Rows are points. A path goes straight from each point to the next, and from the last back to the first. The post is the endless flat space through its rows: a point in 2 columns, a line in 3, a plane in 4, and so on, so that a path can go around it. How many times does the path go around the post? Going back the other way cancels.

Post (1 x 2):
-0.49 -0.15
Path (30 x 2):
-2.28 -0.86

-2.14 -3.21

-0.19 -2.49

1.77 0.66

1.31 3.14

-1.37 2.74

-2.16 -1.40

-1.65 -4.26

0.55 -1.06

1.60 1.15

-0.25 1.03

-2.02 0.14

-3.01 -3.53

-0.43 -3.11

1.57 -1.06

0.57 1.30

-0.64 1.14

-2.19 0.05

-1.25 -1.15

0.67 -2.41

2.18 -0.18

1.22 3.95

-0.65 1.03

-0.17 1.11

1.91 1.93

0.39 -0.68

-0.78 -1.71

0.74 0.04

1.66 2.66

-0.59 0.94
Times around: 4

Post (5 x 6):
0.98 -1.14 1.07 2.35 -0.43 -0.41

0.10 0.62 -1.41 -2.91 -1.08 0.08

-0.08 0.85 -1.07 -2.87 0.44 1.63

-1.24 -1.66 0.91 1.49 -0.31 -3.26

0.23 -0.82 1.01 -0.37 -0.92 2.19
Path (29 x 6):
-0.05 -0.38 -0.01 0.02 1.57 -2.58

1.08 -2.04 0.73 -1.25 -4.76 1.55

0.06 -0.69 -2.17 -0.62 -4.80 -1.37

0.38 1.40 0.12 -0.68 0.51 5.27

-1.87 0.17 0.49 -1.08 -2.29 -0.23

0.59 -0.40 -1.75 0.12 -4.12 -3.81

-0.50 -0.67 3.48 0.54 -2.14 1.27

-1.11 1.95 -0.36 -4.47 -1.00 0.20

0.27 2.13 -2.37 -2.55 1.73 -4.56

1.28 -1.26 0.39 1.55 -0.22 -3.61

0.59 0.62 -2.80 -0.68 0.63 -2.68

-0.02 -2.97 2.38 1.70 -4.66 2.39

0.01 -1.19 3.03 0.56 -1.96 5.19

-1.76 1.55 0.46 -3.57 2.17 -1.32

0.47 -1.18 1.00 0.44 1.11 -0.26

2.23 0.26 1.05 0.17 -0.69 0.82

-2.13 -0.36 3.08 -2.35 0.07 2.33

-1.82 -0.90 1.36 -1.14 2.86 0.82

0.68 -1.48 0.81 0.56 1.19 0.56

-0.51 -1.20 -0.73 1.52 0.18 1.72

-2.81 0.04 -1.33 -0.27 0.63 -0.69

-1.51 -0.28 0.33 -0.16 -1.16 -1.02

-0.47 -1.39 -0.57 1.63 -1.49 1.33

1.34 -2.08 -0.13 -0.02 -1.59 2.51

0.97 -0.84 0.69 -0.82 0.04 1.33

1.64 -0.08 -1.74 -1.92 -2.14 0.84

-2.36 -1.50 0.51 -0.45 0.54 3.89

-1.35 0.80 0.82 1.28 1.14 -0.93

-0.19 -2.07 3.73 0.56 -3.28 1.13
Times around: 3

Post (8 x 9):
1.03 -0.41 -1.38 -0.06 -1.64 -2.02 -0.14 -2.73 0.21

1.39 -1.53 -0.91 1.06 2.32 2.05 2.31 1.96 1.87

-1.81 2.86 1.03 0.67 1.10 -2.53 -0.61 -2.46 0.63

-1.17 0.58 0.25 -2.54 -1.47 -1.69 -1.66 -0.05 -0.88

0.02 -1.53 0.26 -1.24 1.37 -0.25 -1.44 -1.04 1.14

2.18 -0.37 0.96 4.01 1.06 1.83 0.94 2.81 -0.63

2.15 -2.05 0.88 0.14 0.35 0.36 0.44 0.58 2.24

-3.37 1.69 0.87 -1.14 -0.97 2.04 -0.44 0.59 -1.04
Path (24 x 9):
3.81 -1.00 0.69 0.46 0.42 1.93 0.12 0.01 0.83

0.52 0.30 0.38 -0.96 1.56 -0.45 0.89 -0.39 0.30

1.65 -1.31 -1.10 -0.91 -0.28 1.10 -0.24 0.49 1.50

-0.97 0.15 0.64 1.64 -0.01 0.83 -3.18 0.71 -0.89

-2.15 0.18 -0.71 2.51 1.72 0.72 1.40 3.48 -1.28

1.15 -2.49 -0.76 -1.79 -3.46 -0.60 0.56 1.84 3.02

-0.70 -1.05 3.78 1.34 1.66 2.87 -3.42 1.15 1.29

-2.53 -1.80 -0.69 -3.28 -0.99 0.07 -1.28 -0.59 1.76

-0.89 -1.25 1.30 -0.97 -2.21 2.65 1.48 0.99 -1.17

1.83 -1.59 1.94 -0.83 -2.81 2.72 -0.53 1.85 -0.77

3.10 -2.96 0.86 -2.66 -1.34 0.80 -1.59 1.43 1.83

1.21 -0.27 0.18 -3.54 -2.16 -0.60 2.22 0.99 1.09

-1.46 -1.43 -0.16 0.09 -0.42 1.50 2.05 -1.60 -0.91

1.27 -1.30 -0.92 3.91 2.07 -0.79 3.17 1.56 2.86

4.43 -4.02 -0.84 1.02 -1.60 3.78 2.99 3.29 2.90

1.31 -1.24 -1.92 -0.50 5.01 0.56 -1.03 -2.57 1.39

1.73 -0.20 3.22 -1.01 -0.55 1.08 2.86 1.44 1.75

-0.72 -0.69 -2.28 -1.93 0.89 -3.51 -1.26 -1.65 -0.94

-0.89 -0.16 -0.29 1.97 0.93 0.61 0.35 0.56 1.45

-1.17 -1.62 1.33 0.59 -1.42 -0.71 -0.28 -1.46 -0.29

2.42 -2.51 4.60 -0.16 -0.66 1.43 -1.46 1.51 0.26

2.82 -1.42 -2.99 -1.00 -0.33 0.59 2.52 0.02 0.54

0.07 2.81 -0.85 0.86 0.93 -1.38 -0.05 2.50 -0.12

-0.35 -0.95 1.37 -0.28 2.68 5.09 -3.45 3.38 0.36
Times around: 0

Post (13 x 14):
-0.44 -0.82 0.37 -1.34 0.34 1.19 0.86 0.81 -2.25 0.94 2.36 0.54 0.49
 -2.21

-1.45 0.30 -2.33 2.19 -0.83 2.14 -0.80 0.81 -1.61 0.40 2.21 -3.08 -1.55
 1.86

1.83 -0.62 1.25 -3.45 -1.35 1.50 -0.75 0.79 -1.87 -2.74 -1.75 0.95 -2.01
 0.14

1.72 -2.16 3.20 -0.21 -1.28 0.60 -1.52 -0.57 -1.63 -0.85 -0.02 1.53
 -1.24 -0.01

-1.25 3.40 0.39 -1.23 -1.93 -0.72 -0.80 -1.80 -0.64 -0.62 -0.80 -1.61
 1.14 1.57

1.01 -1.74 -0.64 -2.56 -1.21 -0.39 -0.77 1.09 0.09 -0.34 1.49 1.18 1.86
 -1.47

-0.91 0.78 -2.35 2.97 0.30 -0.32 0.12 0.52 -1.14 -0.64 0.34 -0.94 -1.08
 -1.01

1.26 -0.79 1.01 0.14 -1.27 -0.41 2.42 -0.82 -0.90 -1.45 0.22 3.14 -0.48
 1.01

-0.90 3.02 1.49 0.13 -3.17 0.23 -1.28 0.44 -0.99 0.94 -2.40 -1.47 0.71
 2.63

-0.09 -3.66 0.59 -1.36 0.49 0.34 2.26 -0.99 -2.77 -0.69 -0.73 0.28 -0.11
 0.36

0.66 -1.36 -0.24 -1.94 2.27 -0.06 -0.19 1.96 -0.91 -0.95 1.96 0.73 -0.53
 0.03

1.66 0.42 -1.95 0.48 -0.13 -0.26 -0.08 -0.16 -2.30 1.36 2.01 -2.96 -0.62
 0.03

-1.03 3.18 1.47 1.47 0.18 0.33 1.62 -1.39 3.13 -0.20 -1.06 0.22 2.71
 -0.42
Path (30 x 14):
1.39 1.46 1.74 -1.36 -4.77 -1.35 1.18 -3.25 -3.06 1.53 0.93 -2.03 1.68
 3.79

0.43 2.15 2.05 -2.72 -3.14 -1.67 3.52 -1.36 -4.37 -1.45 -3.08 -2.11 0.64
 2.49

0.24 -3.06 5.04 -1.86 -0.31 0.36 0.89 -1.98 -3.08 0.58 -1.09 -0.28 -1.21
 -0.33

4.18 0.54 1.62 -4.04 -1.11 -1.85 -1.11 -2.02 0.60 4.10 1.46 -1.52 3.10
 -0.78

1.50 -1.66 -0.54 0.11 1.34 1.13 -3.48 -0.13 2.11 2.53 2.60 -3.08 2.92
 -1.66

0.82 -1.53 -2.34 -0.45 -2.58 -0.65 -0.81 -1.84 -0.80 -0.60 0.27 -1.07
 3.23 2.11

-0.39 1.70 0.31 -1.39 0.54 1.74 1.24 0.89 0.70 -2.80 -0.01 0.44 -0.12
 0.73

-0.38 0.50 0.31 1.20 -2.55 -1.75 1.53 -0.87 0.59 -2.21 -1.39 1.91 0.78
 0.97

-3.46 -1.06 -1.58 -1.52 1.05 -0.91 -0.37 1.03 -4.52 2.50 1.92 -3.82
 -0.78 0.66

-0.99 3.70 -1.22 -0.23 -3.68 4.10 1.58 -2.44 -2.56 3.65 0.95 -1.88 -0.11
 0.72

3.84 -0.73 0.86 -0.19 2.07 2.18 -0.85 -1.40 0.48 -2.97 2.02 2.09 -2.28
 0.50

-0.25 0.68 -0.50 0.86 -0.08 -0.49 3.85 -1.28 -0.57 -1.82 0.80 1.49 1.81
 2.20

0.88 -0.22 1.11 -0.37 0.43 0.17 -1.68 1.45 -0.85 -2.64 0.93 -1.55 -3.08
 3.11

-1.41 -0.69 0.74 1.81 -0.20 1.72 -0.37 0.26 -1.36 3.15 1.37 -4.95 -0.55
 -2.31

1.30 -2.31 2.60 -1.76 1.82 0.06 0.29 -1.67 -0.98 1.20 -0.97 -1.51 0.46
 0.24

-1.70 0.34 -2.22 -0.61 3.08 1.35 1.48 2.34 2.21 -1.09 -0.01 2.71 0.20
 -3.35

1.77 1.71 3.13 -1.07 -1.06 2.78 -1.86 -1.40 -1.33 0.61 0.23 0.07 -0.14
 2.80

1.68 -0.42 -3.10 0.37 -1.72 -2.97 0.74 0.86 -0.46 -0.19 2.69 -0.71 3.16
 2.41

2.07 -2.39 2.03 -3.21 1.25 -1.84 2.70 -2.97 -1.60 -1.34 2.41 0.66 2.28
 -1.19

-0.24 -1.25 2.07 -0.44 -2.40 -1.08 0.12 0.78 -1.90 -0.83 -1.35 -0.01
 -0.86 -0.38

-1.44 0.88 1.68 -0.59 -0.18 3.02 1.75 -1.10 3.20 -2.11 -1.42 1.47 -0.08
 -1.37

1.02 -1.05 0.45 0.95 0.21 1.21 -0.41 -1.16 -3.48 0.97 0.43 0.23 -2.80
 0.82

2.90 -0.47 0.77 -0.07 -1.89 0.85 1.96 -3.35 0.16 2.72 1.35 1.41 0.49
 -0.37

-2.16 0.78 -0.07 2.56 -0.17 1.87 1.47 -1.28 -0.54 -0.37 -1.46 1.16 1.56
 0.27

3.32 -0.40 3.14 -0.35 -4.48 -0.55 0.91 -1.10 -4.91 1.04 1.45 0.15 0.89
 1.89

0.34 -2.03 -0.70 -0.99 -0.53 -2.86 -1.47 1.84 -2.28 1.06 2.19 -0.69 1.47
 -1.95

-0.48 1.41 5.16 -0.74 -2.58 3.33 2.64 0.73 -1.94 -0.34 -2.56 1.87 -1.91
 0.79

-1.21 -1.96 -4.27 -1.94 -0.62 3.61 1.59 2.00 -1.08 -0.35 1.54 1.55 -2.09
 -0.15

-0.72 0.77 -2.48 0.93 -0.34 -0.01 1.77 -1.14 -0.13 0.18 2.00 1.19 1.11
 1.57

0.80 2.72 -2.07 0.54 -1.86 1.92 -1.56 0.41 -2.23 0.19 1.67 -2.05 -0.75
 0.17
Times around: 5
